Every row gives one point. Each copy is the shape, with its points in the same order, turned, moved and blurred by noise. Say if it was mirrored as well.

Shape (8 x 2):
[[-0.17 -0.43]
 [ 0.33  0.08]
 [ 0.46  0.02]
 [ 0.16  0.22]
 [ 0.18  0.09]
 [-0.13 -0.06]
 [ 0.61  0.54]
 [-0.26 -0.25]]
Copy 1, 8 rows:
[[ 0.43 -0.17]
 [-0.27  0.16]
 [-0.39  0.02]
 [-0.20  0.27]
 [-0.07  0.17]
 [ 0.14  0.17]
 [-0.71  0.45]
 [ 0.39  0.00]]
Copy 1 is: mirrored
Copy 2:
[[ 0.16  0.53]
 [ 0.11 -0.21]
 [ 0.24 -0.25]
 [-0.11 -0.17]
 [-0.01 -0.10]
 [-0.09  0.25]
 [-0.07 -0.69]
 [-0.05  0.48]]
Copy 2 is: mirrored
Copy 3 (8 x 2):
[[ 0.44  0.03]
 [-0.13 -0.42]
 [-0.05 -0.44]
 [-0.28 -0.16]
 [-0.07 -0.27]
 [ 0.21 -0.04]
 [-0.62 -0.52]
 [ 0.30  0.12]]
Copy 3 is: mirrored
Copy 4:
[[ 0.31 -0.29]
 [-0.39 -0.16]
 [-0.46 -0.24]
 [-0.28  0.10]
 [-0.24 -0.06]
 [ 0.11  0.02]
 [-0.83  0.09]
 [ 0.30 -0.10]]
Copy 4 is: mirrored

Shape (9 x 3):
[[ 0.05 -0.24  0.28]
 [ 0.43  0.03  0.53]
 [-0.09  0.17 -0.09]
 [-0.36  0.45  0.51]
 [-0.14 -0.25  0.10]
 [ 0.34  0.43 -0.23]
 [ 0.00 -0.46  0.17]
 [-0.08 -0.20  0.01]
 [ 0.18 -0.58 -0.06]]
Copy 1 (9 x 3):
[[ 0.22 -0.22  0.39]
 [ 0.33  0.21  0.68]
 [-0.03  0.11 -0.02]
 [-0.55  0.15  0.47]
 [ 0.10 -0.29  0.16]
 [ 0.22  0.57 -0.08]
 [ 0.30 -0.42  0.23]
 [ 0.16 -0.22  0.09]
 [ 0.56 -0.40  0.08]]
Copy 1 is: only turned
Copy 2:
[[-0.13 -0.29  0.25]
 [ 0.30 -0.33  0.54]
 [ 0.05  0.15 -0.06]
 [-0.01  0.49  0.58]
 [-0.29 -0.10  0.07]
 [ 0.54  0.08 -0.20]
 [-0.32 -0.40  0.11]
 [-0.19 -0.13 -0.01]
 [-0.25 -0.57 -0.16]]
Copy 2 is: only turned

Shape, 12 rows:
[[ 0.09 -0.04 -0.06 -0.28 -0.33  0.60]
 [-0.09  0.23 -0.15  0.08  0.48 -0.40]
 [ 0.13  0.20  0.03  0.53  0.28 -0.17]
 [ 0.04  0.25 -0.19  0.37  0.22 -0.49]
 [ 0.07 -0.02 -0.20 -0.10 -0.45  0.30]
 [-0.27 -0.16  0.20 -0.15 -0.24  0.49]
 [ 0.03 -0.65 -0.28  0.20 -0.20 -0.14]
 [-0.19  0.04 -0.16  0.22  0.24 -0.60]
 [ 0.21  0.07  0.17  0.07  0.02 -0.61]
 [ 0.14  0.23 -0.31  0.10  0.65 -0.60]
 [-0.30  0.01 -0.14 -0.08 -0.55  0.36]
 [-0.02 -0.44  0.05  0.00 -0.24  0.14]]
Copy 1:
[[ 0.23 -0.44 -0.15 -0.11  0.10  0.57]
 [-0.07  0.60 -0.19 -0.13  0.36 -0.28]
 [ 0.07  0.70 -0.11  0.22  0.35  0.09]
 [ 0.04  0.72 -0.31  0.10  0.10 -0.12]
 [ 0.20 -0.24 -0.36 -0.06 -0.16  0.48]
 [-0.07 -0.44  0.07  0.08  0.10  0.37]
 [-0.42  0.33 -0.12 -0.12 -0.36  0.58]
 [-0.24  0.60 -0.20  0.05  0.02 -0.32]
 [ 0.15  0.55  0.21 -0.13 -0.17 -0.16]
 [-0.06  0.92 -0.26 -0.39  0.38 -0.26]
 [-0.03 -0.45 -0.36  0.18 -0.12  0.35]
 [-0.19  0.07  0.07 -0.07 -0.20  0.46]]
Copy 1 is: mirrored
Copy 2 (12 x 6):
[[ 0.62  0.06 -0.09 -0.20 -0.31 -0.15]
 [-0.48  0.05 -0.08 -0.35  0.50 -0.04]
 [-0.33 -0.04  0.10  0.08  0.38  0.34]
 [-0.63  0.03 -0.01 -0.20  0.26  0.22]
 [ 0.26  0.03 -0.12 -0.16 -0.45 -0.01]
 [ 0.45 -0.07 -0.13  0.13 -0.17 -0.43]
 [-0.19 -0.68 -0.26 -0.09 -0.27  0.04]
 [-0.70 -0.11 -0.10 -0.24  0.28 -0.05]
 [-0.53 -0.17  0.41 -0.29  0.05 -0.05]
 [-0.60 -0.06 -0.04 -0.60  0.63  0.21]
 [ 0.20  0.14 -0.29  0.08 -0.50 -0.26]
 [ 0.17 -0.44 -0.07  0.00 -0.25 -0.18]]
Copy 2 is: mirrored

Shape:
[[-0.59 -0.03 -0.63 -0.40  0.08  0.47  0.42 -0.04]
 [-0.43 -0.44 -0.31 -0.38 -0.36  0.39  0.48 -0.11]
 [ 0.03  0.18  0.22 -0.12 -0.05  0.07 -0.29 -0.26]
 [-0.48 -0.49 -0.41  0.00  0.12  0.49  0.32  0.39]
 [ 0.44  0.07  0.03 -0.08  0.17  0.20  0.19 -0.07]
 [-0.36 -0.23 -0.39 -0.49 -0.08  0.35  0.42 -0.25]
 [ 0.04  0.24  0.04  0.25 -0.21 -0.16  0.09 -0.15]
 [-0.36 -0.35 -0.28  0.09  0.32 -0.09  0.59  0.43]
 [-0.16  0.14  0.13  0.34 -0.14  0.00  0.21 -0.47]
 [ 0.22 -0.02 -0.20  0.48 -0.08 -0.25 -0.15 -0.46]
 [ 0.00 -0.24  0.05 -0.34  0.45 -0.05  0.06 -0.05]
 [ 0.22  0.26 -0.05 -0.09 -0.30 -0.25 -0.16 -0.23]]
Copy 1, 12 rows:
[[ 0.01 -0.13 -0.46 -0.91 -0.10 -0.28 -0.11  0.04]
 [ 0.02 -0.33  0.04 -0.83 -0.06 -0.52 -0.07 -0.25]
 [ 0.08  0.02 -0.01  0.11  0.16  0.33 -0.29 -0.22]
 [ 0.18 -0.54 -0.10 -0.69 -0.01 -0.26  0.45  0.32]
 [ 0.15  0.20 -0.27  0.15  0.06 -0.23  0.24 -0.21]
 [ 0.07 -0.21 -0.22 -0.73  0.03 -0.47 -0.18 -0.29]
 [-0.37  0.16  0.16  0.05 -0.20  0.10 -0.05  0.03]
 [-0.35 -0.25 -0.09 -0.50  0.18 -0.46  0.55  0.44]
 [-0.56 -0.22  0.02 -0.07 -0.24  0.15 -0.16 -0.26]
 [-0.33 -0.27 -0.09  0.51 -0.28  0.00 -0.20  0.17]
 [-0.01 -0.23 -0.32 -0.05  0.52 -0.14  0.10 -0.03]
 [-0.04  0.21  0.07  0.22 -0.07  0.00 -0.49  0.02]]
Copy 1 is: only turned
Copy 2:
[[-0.61  0.67 -0.02  0.46  0.36 -0.27  0.28 -0.09]
 [-0.66  0.51  0.14  0.30  0.25  0.20  0.40 -0.52]
 [-0.12 -0.21 -0.09  0.13  0.06  0.20 -0.37  0.01]
 [ 0.00  0.61  0.39  0.42  0.46 -0.14  0.52 -0.26]
 [-0.08  0.32 -0.16 -0.13  0.24  0.35 -0.15  0.12]
 [-0.71  0.46 -0.02  0.30  0.45 -0.02  0.13 -0.37]
 [ 0.12 -0.02 -0.45  0.24 -0.03  0.39  0.15 -0.14]
 [ 0.11  0.54 -0.04  0.01  0.59 -0.11  0.71 -0.10]
 [-0.03 -0.13 -0.44  0.56  0.31  0.47  0.08 -0.02]
 [ 0.40  0.04 -0.61  0.37  0.25  0.35 -0.25 -0.32]
 [-0.08  0.08 -0.06 -0.22  0.46 -0.18 -0.01 -0.05]
 [ 0.02 -0.09 -0.56  0.09 -0.21  0.19 -0.19 -0.18]]
Copy 2 is: mirrored
Copy 3 (12 x 8):
[[-0.36 -0.41 -0.22 -0.64  0.29 -0.05  0.46 -0.68]
 [-0.26 -0.74 -0.16 -0.82 -0.02 -0.01  0.10 -0.15]
 [ 0.36 -0.07  0.17 -0.01 -0.15 -0.01 -0.35 -0.26]
 [-0.54 -0.67 -0.31 -0.38  0.70  0.04  0.09 -0.27]
 [ 0.45  0.04 -0.19 -0.21  0.38  0.21 -0.02  0.01]
 [-0.05 -0.50 -0.12 -0.76  0.12 -0.10  0.19 -0.36]
 [ 0.08  0.01  0.08  0.08 -0.15  0.09  0.07  0.13]
 [-0.64 -0.15  0.06 -0.43  0.76  0.09  0.10  0.12]
 [ 0.21 -0.22  0.53 -0.08 -0.16  0.23  0.19 -0.01]
 [ 0.29 -0.15  0.25  0.35  0.00 -0.22  0.17  0.29]
 [ 0.17 -0.04  0.17 -0.36  0.52 -0.12 -0.31 -0.23]
 [ 0.28  0.19 -0.07 -0.01 -0.25 -0.24 -0.06 -0.05]]
Copy 3 is: only turned
Copy 4 (12 x 8):
[[-0.71  0.30  0.15 -0.49 -0.37 -0.33 -0.50  0.12]
 [-0.80  0.16  0.21 -0.41 -0.45  0.12 -0.26  0.41]
 [-0.13  0.06 -0.03  0.25 -0.11  0.10  0.24 -0.34]
 [-0.51  0.21  0.35 -0.62  0.17  0.05 -0.64  0.35]
 [ 0.23  0.29  0.05 -0.17 -0.18  0.03  0.17  0.11]
 [-0.69  0.13  0.21 -0.38 -0.51 -0.17 -0.20  0.19]
 [-0.04  0.16 -0.29  0.36 -0.09  0.02 -0.14  0.11]
 [-0.35  0.17  0.18 -0.40  0.36 -0.37 -0.42  0.66]
 [-0.07  0.05  0.05  0.55 -0.30 -0.03 -0.25  0.15]
 [ 0.23 -0.37 -0.35  0.35 -0.18  0.05 -0.24  0.02]
 [-0.20  0.00  0.25 -0.28  0.08 -0.29  0.26  0.06]
 [-0.11  0.03 -0.47  0.24 -0.16  0.03  0.22 -0.07]]
Copy 4 is: mirrored
